Every row gives one point. The ring and each string are closed loops that go straight from each point to the next, and from the last back to the first. Before rounding, they use only three directions, however many columns there are. How many times does the string pass through the ring? Passing back the other way cancels.
In the rows, zero is written as 128.

Ring, 7 rows:
[[198 166 102]
 [181 202 101]
 [116 221 120]
 [ 81 192 140]
 [ 85 124 156]
 [117  96 149]
 [179 107 121]]
String:
[[112 138 107]
 [128 138 166]
 [108 108 202]
 [ 79  93 183]
 [ 53  93 157]
 [ 82 127 187]
 [104 144 184]
 [127 154 151]
 [ 82 127 111]
 [ 70 109 121]]
Times through: 0

Ring, 8 rows:
[[189 134 107 124 123 137 162 127]
 [164 187 104 121 120 133 168 118]
 [121 204 114 121 117 128 161 117]
 [ 78 181 129 123 116 123 145 124]
 [ 66 146 134 124 118 124 134 130]
 [ 79  98 132 126 122 128 125 137]
 [123  70 125 126 125 133 130 140]
 [172  87 116 126 124 137 147 136]]
String, 14 rows:
[[ 69 185 157 126 107 116 146 125]
 [ 67 151 160 127 109 117 137 131]
 [ 30 110 151 127 117 120 117 138]
 [ 58  74 114 124 131 132 112 141]
 [106  87  92 122 134 139 127 136]
 [129 114 119 124 123 132 142 132]
 [149 100 141 128 117 129 146 136]
 [147 121 114 124 123 134 148 130]
 [175 125  78 120 133 143 154 126]
 [203 158  75 119 130 144 169 120]
 [203 208 105 121 116 134 184 114]
 [163 231 115 121 113 128 179 112]
 [117 249  96 117 119 129 169 109]
 [ 78 230 113 119 117 124 155 114]]
Times through: 0

Ring:
[[175 117 149 129 146 112 120 154 128 144 119]
 [137 179 135 142 152 120 115 147 140 130 147]
 [106 205 114 141 138 133 111 135 158 112 151]
 [ 87 157 109 131 120 152 119 106 158 104 142]
 [104  87 126 123 118 153 128  95 139 117 128]
 [170  62 145 116 127 125 127 134 127 140 102]]
String, 28 rows:
[[127 197 145 154 170 119 115 144 130 135 168]
 [153 212 132 144 156 107 108 171 147 131 144]
 [162 194 122 132 137 109 107 173 158 126 123]
 [144 166 126 132 137 121 114 151 149 125 129]
 [123 144 136 138 144 133 121 125 135 127 145]
 [100 164 145 153 164 137 123 112 124 130 174]
 [ 95 203 139 158 168 133 117 123 132 126 182]
 [ 88 187 138 156 164 140 120 112 130 124 181]
 [103 162 134 144 149 139 121 116 136 123 160]
 [ 75 210 127 156 158 143 117 112 142 114 183]
 [ 96 246 102 144 136 132 105 143 172 103 156]
 [106 249  92 137 124 130 102 153 183  98 142]
 [120 204 102 131 122 129 107 148 172 106 130]
 [124 166 116 130 127 132 114 137 157 115 130]
 [123 171 113 130 125 132 113 138 160 113 129]
 [118 200 101 129 119 132 108 145 173 105 129]
 [115 217  95 130 117 131 105 149 180 100 129]
 [128 176 110 128 122 129 111 144 164 112 125]
 [107 141 132 138 141 141 122 113 137 122 149]
 [ 88 159 132 146 148 146 122 104 135 119 166]
 [118 157 125 135 136 134 118 128 146 120 140]
 [130 201 110 132 128 124 108 153 166 113 131]
 [128 223 109 137 134 121 105 159 168 112 138]
 [141 220 109 134 132 116 104 168 169 115 130]
 [147 187 116 130 130 118 109 161 161 119 123]
 [151 219 117 137 140 110 104 174 163 121 132]
 [127 216 136 153 165 117 111 152 140 130 165]
 [121 184 143 152 165 125 118 135 130 133 166]]
Times through: 1
String, 17 rows:
[[212  79 158 120 142 100 122 169 121 156  96]
 [208  69 152 114 132 105 122 164 126 151  89]
 [208  87 133 107 115 106 117 172 146 139  75]
 [159 115 129 120 123 123 118 145 146 128 108]
 [137  66 154 129 142 137 132 108 114 140 132]
 [172  30 157 116 131 127 133 123 113 147 103]
 [207  41 145 104 116 112 125 155 131 146  74]
 [200  68 141 109 119 111 121 159 136 142  81]
 [193  38 166 120 142 115 131 140 108 157 103]
 [166  66 166 131 153 122 131 128 106 153 127]
 [215  92 156 120 142  97 119 176 124 155  96]
 [201 127 140 121 135 100 114 179 141 143  98]
 [166 134 135 126 135 115 116 156 142 134 115]
 [188 145 132 122 132 104 112 176 148 136 103]
 [200 130 157 132 157  96 117 176 123 154 118]
 [181 112 160 134 158 107 122 156 116 152 126]
 [213 114 145 119 136  96 115 183 136 148  93]]
Times through: 1

Ring (10 x 14):
[[164 176 122 125 121 136 104 119 122 131 128 114  90 130]
 [148 203 124 141 114 133  77 137 133 153 132 114  98 151]
 [135 199 121 148 112 127  71 143 138 160 135 113 110 155]
 [113 165 108 154 110 109  74 145 144 167 140 110 133 149]
 [ 96 108  94 149 113  92  96 136 143 158 143 107 156 128]
 [ 95  82  97 139 119  97 118 130 139 140 144 107 160 113]
 [105  74 113 124 128 120 142 124 132 113 141 109 151 100]
 [126  90 126 112 134 140 152 118 124  96 136 111 131  97]
 [147 117 128 111 132 144 144 113 119  99 131 113 111 102]
 [161 150 124 117 126 139 123 114 119 116 128 113  95 116]]
String (18 x 14):
[[181 189 132 116 125 151 111 114 116 119 123 116  74 127]
 [153 194 145 126 125 162 104 135 128 122 131 117  94 139]
 [149 200 139 132 121 154  93 138 131 133 132 116  96 145]
 [138 180 128 137 119 138  93 137 133 140 134 114 109 142]
 [133 160 109 141 114 114  89 131 134 152 135 111 118 137]
 [125 174  94 157 104  92  63 137 141 181 137 109 124 152]
 [105 179 105 164 105 103  58 153 150 181 142 110 138 161]
 [ 93 151 108 158 111 107  75 153 150 168 145 110 151 150]
 [101 132 117 144 119 121 100 144 143 144 143 111 145 134]
 [119 127 113 135 120 119 110 131 135 136 138 110 133 124]
 [105  76  82 140 115  80 115 120 135 148 141 105 155 109]
 [ 97  46  85 132 121  84 136 116 133 132 143 104 165  94]
 [100  47 116 116 134 124 161 120 130  97 142 109 159  87]
 [113  76 149 103 145 169 175 125 126  69 140 114 140  88]
 [129 124 133 119 131 148 134 127 128 107 136 113 123 113]
 [134 126 116 126 124 126 121 122 128 124 135 111 121 116]
 [149 113 100 122 121 108 124 107 120 128 131 109 113 107]
 [179 143 112 111 125 127 128  99 111 116 123 112  84 107]]
Times through: 3
String:
[[133 156 111 139 116 116  93 130 133 148 135 111 118 135]
 [132 155  94 147 109  94  80 128 135 167 135 109 121 139]
 [126 168  99 153 107  98  71 136 139 172 137 110 124 147]
 [112 184  96 166 101  91  50 149 148 191 140 109 132 163]
 [100 184 114 164 108 113  59 159 152 177 143 111 140 164]
 [102 164 125 150 116 129  84 154 147 152 143 112 139 149]
 [117 140 117 139 119 123 102 137 137 140 139 111 132 131]
 [111 143 127 138 122 135 106 142 139 133 140 112 135 133]
 [119 136 120 135 122 128 109 135 135 133 139 112 131 127]
 [118 111  95 139 116  97 107 124 134 147 138 108 138 119]
 [ 97  66  75 144 113  69 112 121 137 155 143 104 163 108]
 [ 81  36  79 139 118  74 130 123 139 141 147 103 179  97]
 [ 83  55 116 127 130 121 147 133 139 110 147 108 171  99]
 [110 106 126 126 129 137 132 132 134 113 140 111 141 113]
 [123 118 115 129 123 122 120 126 131 127 137 110 131 117]
 [121  84  99 126 123 104 131 115 128 126 137 108 139 102]
 [122  67 111 114 131 120 153 112 124 103 137 109 139  89]
 [130  86 110 117 128 119 143 112 123 111 135 109 131  97]
 [140  76 125 102 138 141 168 106 116  83 133 111 122  83]
 [147 106 141 100 140 163 164 112 116  78 132 114 111  92]
 [141 142 147 112 135 167 139 127 124  94 133 116 109 114]
 [134 144 129 125 126 142 119 129 129 120 135 113 117 123]
 [137 133 113 128 121 121 114 121 127 131 134 111 118 120]
 [144 154 131 123 126 145 118 126 126 118 133 114 108 124]
 [151 175 144 120 128 162 117 130 125 112 131 116  98 129]
 [139 147 117 130 121 126 108 125 129 133 134 112 114 126]
 [153 158 106 132 116 114  98 118 125 144 130 111 103 128]
 [168 187 103 136 111 110  82 117 123 157 126 112  87 139]
 [168 231 130 138 114 143  72 134 128 152 127 116  78 157]
 [158 249 148 140 117 164  69 148 134 146 130 119  82 167]
 [137 198 142 137 121 155  90 145 136 135 135 116 106 149]]
Times through: 4
